Each row is a point. The last column is the point's height on a tilted bowl or saddle (a function of degree 2), plus a little noise. Along how many of its main directions does it bend up, bend down or stay straight?

Points (11 x 3):
-54 -36 65
32 -2 -32
5 -35 -6
15 -26 -18
-45 2 37
-36 -28 27
73 20 0
-30 -10 8
-5 31 2
-34 36 47
-45 -40 52
Directions: 2 up, 0 down, 0 straight

Points (17 x 4):
-25 27 16 -4
34 42 -12 2
-32 -5 10 -15
14 -20 14 -19
19 17 20 -13
26 11 -70 27
19 15 11 -10
-32 -72 11 -59
-10 -26 62 -25
-31 -81 7 -68
-9 26 4 -3
15 -11 -5 -11
3 -64 -6 -41
-60 74 -11 36
-41 -73 -4 -68
-36 -44 12 -40
25 -3 -30 1
Directions: 2 up, 1 down, 0 straight

Points (15 x 4):
4 -35 13 -16
22 39 -95 -54
19 -15 -22 -3
-5 -1 -5 2
-9 -37 -13 -21
-53 -70 -27 -95
1 -1 -3 4
-16 12 1 5
-44 22 -4 -12
7 4 16 9
-44 -1 -3 -19
22 -45 -23 -19
-34 -10 -22 -24
37 -1 -3 -1
7 17 -6 8
Directions: 0 up, 2 down, 1 straight

Points (22 x 5):
-6 -16 33 43 -4
-24 -37 -11 35 8
-53 -6 37 8 25
-41 6 -4 -8 24
-11 7 -20 -47 20
-14 -29 10 -4 10
13 -28 50 -19 -1
-15 41 49 37 -13
66 -43 -16 6 -6
-33 12 21 -24 26
18 34 -65 -33 19
61 74 66 72 -95
-22 -35 -20 -26 10
-62 -58 -67 18 -5
-5 -14 17 -29 12
5 -39 -32 12 4
18 27 28 3 -10
46 -29 9 -3 -8
-65 36 35 -37 50
-34 -5 -27 -28 20
26 3 11 -21 -1
-57 -19 -19 44 18
Directions: 1 up, 1 down, 2 straight

Points (42 x 7):
-4 0 27 -12 6 -9 1
-12 -31 -47 4 -17 30 -40
-36 -9 8 29 -21 -12 6
-13 11 -63 33 35 -28 35
-4 19 17 2 11 41 -1
54 16 72 -3 31 -22 82
3 10 -36 20 -2 -1 -11
13 -67 -17 -36 72 -19 -50
-5 47 -13 28 21 -59 30
-52 0 -9 -35 -8 38 3
-23 -74 34 -5 15 -63 -60
-32 38 -17 16 49 13 13
-22 -67 16 20 -32 -26 -54
59 -18 -7 -73 -44 -2 55
58 -10 21 18 30 39 3
-95 -25 47 -28 -9 -44 7
0 -25 46 3 48 17 9
-16 -5 12 -19 42 -1 -3
30 29 -38 29 24 -26 31
-44 -7 5 30 -41 -27 -14
28 27 46 -92 16 27 70
49 15 -55 -27 -1 -10 -3
54 39 -34 24 -31 -4 20
7 -30 -20 37 -34 -8 -31
27 11 -14 7 -27 -14 -10
6 83 -25 12 45 36 -39
23 5 -15 4 76 -34 24
50 -1 45 -29 5 30 49
-29 0 -2 20 31 -6 19
-7 -11 -34 -16 -42 18 -39
-13 -47 -1 -3 18 -4 -28
-4 17 42 35 -18 -45 25
44 11 -49 12 0 39 -27
21 9 -18 -10 30 4 -11
66 29 50 27 9 9 87
-35 24 -73 22 -9 -19 -4
8 30 -2 5 -21 1 -8
27 -32 40 -11 -27 14 21
-1 51 -42 2 21 29 -29
-2 44 20 -17 1 -45 -14
-15 -29 13 13 -2 -7 -8
-48 5 28 -70 16 9 15
Directions: 3 up, 2 down, 1 straight

Points (66 x 9):
15 33 4 -19 2 -36 49 9 40
-29 -7 -3 10 68 51 -40 -3 0
56 4 38 31 -17 3 19 2 46
-10 70 2 5 20 -8 14 2 27
25 20 18 -3 30 -29 0 21 9
8 -10 17 18 23 29 29 -15 37
25 46 -48 0 -14 14 7 84 -34
-30 -13 2 86 26 -6 36 -35 81
-37 -15 16 -22 42 8 1 -8 4
59 -3 69 43 30 3 18 -29 -23
-14 15 -58 67 41 8 5 18 -20
37 23 -43 -7 7 -31 -19 10 -57
33 -5 -10 -13 26 -5 -44 34 -50
-24 5 22 -19 33 -35 -9 -9 -9
-44 -13 36 7 24 -12 52 -48 45
13 -35 -95 -67 23 17 31 43 -36
12 56 5 -10 10 0 -3 4 16
-4 -4 5 11 -31 2 -18 -30 33
-40 37 52 -52 -1 -18 35 -9 27
-8 -32 -1 -42 -4 -14 -3 -34 -1
-48 3 30 30 -12 -24 -9 -3 7
28 28 46 -61 7 21 -75 20 10
27 4 7 51 14 31 44 13 36
-7 36 -21 33 -24 -3 36 13 29
0 5 -5 -17 -6 32 -36 -16 5
-59 28 47 -16 8 -24 9 -23 -9
6 -4 -69 44 -24 -40 -15 28 -23
17 -2 -1 -17 -3 3 -70 -2 -20
9 -11 -8 32 -1 11 -35 -37 26
-3 -52 -21 15 7 7 -32 -8 4
57 2 31 44 -3 -15 -3 8 12
23 -10 -18 -11 -16 -17 37 -35 13
-22 19 9 20 -14 -13 -5 -9 23
-23 -45 -18 -2 -10 59 -10 -30 78
-21 -23 -3 -5 -22 -8 31 -55 40
56 -26 19 7 -6 2 6 -30 -3
35 -22 -25 19 -21 -44 -18 -14 -12
34 8 73 27 10 27 -43 60 27
-40 -19 0 -31 -3 -7 27 0 21
-11 -21 29 -1 5 10 -15 -16 3
-7 53 -41 -14 2 2 -55 46 -41
24 33 -1 -24 -39 76 -24 31 57
-28 -22 2 20 45 4 -35 35 -50
28 32 28 2 -60 -16 7 -47 35
-7 21 -4 22 17 58 -20 -34 45
32 25 -20 -41 2 -56 -5 46 9
34 -8 10 -65 38 -5 -55 48 -36
-61 3 -45 -30 -17 -12 -27 -59 -30
-20 25 -40 -19 -7 9 31 -18 -12
29 22 -2 15 -37 -8 -3 -9 37
14 -36 12 -3 4 -44 -43 18 -42
-14 2 20 35 -2 -49 -3 -19 7
-14 27 -3 -3 32 19 12 -12 14
-67 -12 26 30 13 -26 -7 -8 -14
-29 -73 8 4 45 -9 30 8 28
-27 -15 -20 17 -10 -11 14 -58 37
1 -24 23 6 -37 9 -42 25 36
-9 -17 15 -12 35 11 -21 11 -21
-8 3 -31 10 45 19 -5 -17 0
-32 -20 -12 21 -15 42 4 38 26
-2 65 -5 -11 5 24 36 -54 -5
29 -23 16 19 -29 -15 -7 57 54
6 -8 21 -9 -6 6 1 -18 16
-2 0 60 26 -7 -14 77 27 94
6 -47 24 30 3 29 25 -11 54
11 -35 46 -21 29 39 -20 10 -17
Directions: 3 up, 3 down, 2 straight

Points (78 x 9):
-8 36 13 -9 13 20 30 9 4
-9 -26 -29 9 11 -3 -29 -22 -1
23 9 -55 -3 13 22 -22 -5 26
-23 2 23 -32 -26 -51 33 -22 11
-8 -8 -39 -49 -18 -10 -21 55 4
24 54 -15 25 -39 21 -43 35 48
-23 13 -32 17 3 37 -14 -30 -1
-9 -1 12 -16 39 41 -18 -25 9
-12 -24 -28 26 -55 -4 15 -12 52
-29 42 -1 -16 -30 -95 -9 9 77
-2 -38 -7 -21 -2 -7 -47 -26 -24
-29 -27 43 7 -4 48 26 23 -37
15 27 -7 -18 9 -1 30 -7 22
2 27 -8 -2 -22 44 -43 18 3
-42 20 5 -16 -30 -56 -8 -20 31
-31 -40 -5 -8 -19 62 23 25 -28
3 -7 1 19 -8 23 -16 -14 0
-20 -12 5 26 10 9 3 5 3
8 -10 -1 -41 -32 -25 -69 -11 -1
-18 11 -21 7 2 -27 34 -5 16
-26 -7 -8 -23 -4 -24 7 -15 -17
-10 18 8 27 -11 -27 19 -22 15
56 24 7 42 -2 19 4 -20 66
-5 -32 8 -47 -9 22 -59 26 -6
13 17 -7 -18 19 7 2 7 14
-1 -18 14 11 -65 -20 -32 65 32
14 -16 -11 -1 -10 26 -33 10 0
-21 -17 75 -40 18 14 -28 42 40
0 -20 7 0 39 -7 -3 36 27
20 -20 56 26 -5 -16 -31 -18 50
-28 8 -20 16 -2 -15 -33 9 21
-37 68 -16 2 57 6 -2 -45 36
13 -23 45 17 10 19 -7 16 23
-40 -34 10 53 -35 21 -23 -5 11
20 7 -6 11 23 37 -6 -53 12
32 -3 1 62 8 4 30 16 66
28 -1 -46 -11 17 -14 47 -8 44
-43 52 -5 -13 -7 37 10 -16 -8
9 1 -5 7 31 5 -17 2 17
12 8 -10 -55 13 1 4 39 5
-13 14 -19 -7 -42 -32 -6 -2 29
-6 -62 67 0 10 -13 17 2 85
14 6 56 30 52 5 24 7 54
-10 5 4 -32 1 29 -18 -33 -21
56 12 -2 -24 29 31 -16 -25 47
3 -48 0 14 31 -12 23 -16 47
-21 14 -18 1 -13 7 11 23 1
-34 -8 -42 35 11 31 -36 25 33
29 36 2 29 -11 -3 43 41 50
25 -12 -31 -3 3 54 -13 -21 12
3 -21 39 45 -26 53 51 16 -11
-45 -27 -17 -46 -2 21 7 10 -34
38 -15 0 25 -20 0 -33 62 27
16 -25 -50 11 -30 26 -58 -50 -24
30 -59 26 -9 -2 -7 32 1 71
48 32 25 -20 -12 -26 3 12 59
7 -23 -23 3 37 19 -17 -44 -7
-23 -9 40 -45 24 -1 33 0 3
0 67 45 -31 19 -32 -27 25 73
-35 12 -1 46 42 21 9 1 9
15 -17 -9 17 52 -58 21 -15 31
-2 -9 3 9 7 -9 -55 38 22
-23 55 24 -31 8 -37 3 -10 28
-10 -13 -26 11 0 -62 47 17 57
-5 22 20 33 15 22 12 -20 3
25 -15 0 -42 0 43 4 18 11
13 35 -36 -14 28 -60 13 -3 11
3 -45 -46 14 10 -36 -35 -32 -5
7 2 -4 16 10 37 -20 -6 6
33 23 3 -20 -11 25 -45 -4 24
16 14 14 -26 32 3 34 -11 26
-30 64 14 -22 -3 1 22 -28 16
26 -4 44 2 -34 -22 39 -3 58
-22 38 10 14 -31 3 -22 -43 12
-25 10 -53 49 4 13 41 67 66
-40 29 34 -33 -1 34 18 13 -30
-6 13 16 35 -15 -6 13 22 1
24 31 19 25 0 -25 -22 0 32
Directions: 4 up, 1 down, 3 straight

Points (72 x 9):
-53 -19 -40 13 16 -61 -43 -3 -2
13 16 -29 -14 -4 15 11 26 -14
61 20 -83 6 7 -9 -1 54 -55
-10 21 -12 -21 23 44 -13 -3 -24
-13 9 -9 3 33 27 -58 5 -28
15 -77 -21 7 1 -8 17 -14 -9
5 -16 12 -12 4 -25 -18 -8 13
17 16 95 -64 -41 -37 3 30 27
-23 -7 -13 21 57 -10 8 1 -14
49 7 8 1 -8 -32 -21 -4 11
-14 -25 -28 -51 -82 28 24 63 -21
-2 -22 1 25 7 -17 67 -10 14
60 63 13 69 -3 27 7 3 -95
26 28 -35 -8 65 18 15 -72 -43
5 15 -23 28 -42 8 -5 -50 -25
20 -3 -29 -5 -14 -24 16 -20 9
-7 36 -28 15 -17 -49 0 -7 -8
53 -35 -4 -35 -15 -54 -24 57 34
40 55 -5 -49 -27 13 -39 36 13
42 -11 37 40 -23 -30 42 -8 -10
-23 -28 14 7 54 -46 45 -4 3
26 -75 4 2 -45 -6 -7 -13 5
-40 51 22 -28 27 -59 -14 19 -30
-45 4 -16 -30 48 -41 -7 -9 -13
-4 15 26 -20 24 -58 -16 -3 7
-2 30 18 7 14 46 34 -17 -18
-41 -7 18 -30 9 37 25 -34 -6
1 -20 8 8 25 -2 -32 -5 -10
44 29 -51 22 11 26 -22 -16 -43
0 -1 20 -23 -25 -24 2 -54 14
28 60 6 12 63 -50 5 0 -53
-16 -54 -3 -3 -15 -39 4 -32 23
-49 -22 37 -7 21 0 -6 60 -21
52 -71 2 -19 23 45 47 28 -64
-22 3 -16 -4 -4 8 29 -6 4
-16 55 39 38 -9 50 5 10 -54
-16 16 36 0 21 -10 -27 24 -19
11 -61 -14 32 23 -65 10 -5 -8
-28 -61 41 18 17 -6 -5 -4 7
5 49 69 24 4 -24 -72 29 -41
-73 4 24 17 -32 10 0 -19 -5
15 4 -29 24 -6 8 -53 36 -28
-11 -2 34 -37 -38 62 1 -47 -35
9 12 -35 -16 -32 -23 19 6 12
2 0 18 6 -33 29 -6 11 -13
-3 17 22 -21 32 -32 3 -1 -6
38 0 2 -43 25 33 -3 -22 -23
38 30 29 54 -5 -15 -1 39 -59
3 -39 40 -8 8 28 60 3 3
-6 -44 40 32 -2 -31 0 -15 9
-34 -17 34 -8 0 -68 22 18 16
8 20 21 -36 -67 10 -15 -36 9
2 -12 1 0 -49 -23 -4 -15 21
16 -23 27 9 -14 7 -23 65 -29
-21 46 29 23 -24 -13 19 13 -23
25 -42 4 12 -1 -20 -10 -32 0
-35 -7 16 -3 -21 24 -3 -3 -3
0 7 37 34 -39 -6 5 21 -14
-5 -16 21 -20 -27 -52 18 -22 35
68 -11 -66 12 14 -9 39 27 -54
-12 -45 -1 -3 -23 19 27 35 -6
-38 -35 3 25 -1 62 -19 33 -29
56 -16 17 -49 8 55 -58 9 -33
11 54 -17 21 48 27 -39 -34 -53
-45 6 19 4 -5 23 2 -36 -8
-5 31 -34 53 0 -4 3 -57 -39
10 -76 -24 -21 0 -36 -60 60 0
12 -10 54 17 -37 -5 -31 22 -4
0 38 33 -10 7 14 -85 -6 -21
-25 -18 -4 34 -12 -41 35 -3 11
34 1 48 18 -58 12 28 -3 -10
-20 -20 35 -15 -16 -16 -21 -49 8
Directions: 1 up, 5 down, 2 straight

Points (76 x 9):
28 -6 30 33 15 -44 15 -15 1
-45 36 -42 -18 19 -18 7 12 -50
1 -35 11 7 -30 5 -1 -36 6
17 47 -42 26 -32 -16 -7 22 -27
50 25 28 -18 -5 53 35 -23 14
-9 33 44 -43 7 11 -13 21 -2
-35 -41 -21 -13 50 -5 -28 18 -48
-2 4 -17 -10 -3 -3 17 -22 -5
31 5 46 -13 -2 -37 6 8 20
-36 23 -37 -23 -23 -36 -59 12 -63
-13 -10 2 22 -14 50 22 1 7
2 54 -16 -34 -64 -16 -26 -9 -17
-34 25 -77 -10 53 -1 -20 -12 -74
-29 -68 25 -44 16 35 -7 2 -35
4 2 12 -25 1 -27 9 -19 4
-8 -5 5 64 3 3 14 46 -27
-38 -1 -17 42 17 6 -27 -81 -48
-22 -44 52 2 10 -2 -16 -34 -12
-54 34 -4 0 -10 -67 -34 3 -71
-6 -33 -10 7 49 30 -29 19 -20
85 -26 -38 9 17 -2 22 19 -26
-73 -41 5 20 27 -33 2 8 -64
57 6 23 56 50 95 -47 21 -35
1 10 38 17 34 -11 16 6 6
-10 -8 -8 -32 -6 3 45 -43 -19
7 15 26 -23 5 -10 -31 -5 0
-4 -16 59 -19 38 9 -71 17 -33
-15 -26 33 -9 -27 -16 27 6 7
12 2 2 -21 -53 -13 12 44 11
7 49 46 -17 1 1 -17 14 4
-32 15 -34 22 -2 -36 15 -44 -45
-13 27 39 51 59 -13 12 27 -22
-23 -1 17 43 -14 -5 14 50 -20
29 -37 -6 2 13 16 -34 12 -11
3 53 -19 15 -17 -1 -78 27 -58
35 -35 -19 24 -24 -11 3 -19 -1
8 58 29 42 52 21 -51 36 -33
3 -7 41 23 5 -49 -62 69 -73
-27 0 17 -28 4 51 0 19 -4
-47 -7 -46 -11 2 14 61 -8 -49
-26 -18 -57 -73 1 -40 8 35 -78
5 -28 -4 24 1 20 -36 -31 -6
55 53 18 5 -11 -62 44 -9 20
2 34 -14 -5 3 14 -11 55 -12
-21 4 6 -43 -13 -13 7 50 -13
-29 18 24 1 -35 26 21 69 4
9 -9 -33 -30 -42 53 -7 -32 -25
-9 45 26 -4 -13 33 -47 -6 -22
-10 22 8 25 16 -30 -9 46 -27
-21 -1 -10 4 -8 4 -15 14 -12
-43 23 10 -13 6 -22 8 -7 -24
-31 -10 -6 -26 16 25 19 1 -16
-2 22 -33 -54 29 -11 -39 55 -48
6 -32 24 -29 52 23 0 -9 -9
-51 -42 -50 3 18 -8 -14 -30 -58
-9 12 -24 -47 -53 -8 16 -10 -9
-35 24 6 -35 -48 -2 -55 7 -41
38 -17 27 50 -17 -11 36 46 -7
29 46 -4 -28 -35 28 10 -3 9
-8 -8 -23 -57 30 44 -24 -11 -45
8 -8 -35 12 13 -42 -3 26 -31
30 8 -9 10 -15 23 -56 -23 -13
43 30 -47 -28 -1 31 17 10 -15
3 -63 -66 -23 -6 16 10 -22 -56
-22 32 -48 -75 45 -26 32 -25 -78
-17 -15 0 13 33 38 -19 -11 -10
1 17 5 -43 -9 -36 -54 -1 -23
-55 10 43 17 28 35 -12 10 -18
73 3 3 -3 -17 9 37 -34 14
-65 -51 -11 -31 0 10 -23 10 -54
-24 8 -13 43 1 51 -30 25 -23
28 8 16 -48 46 -25 -7 -3 2
-15 -6 -13 55 1 12 25 47 -25
10 32 38 -55 53 26 -5 -29 -15
-80 -11 -29 -2 7 8 -26 3 -60
50 -1 9 -49 23 -37 42 18 13
Directions: 0 up, 5 down, 3 straight
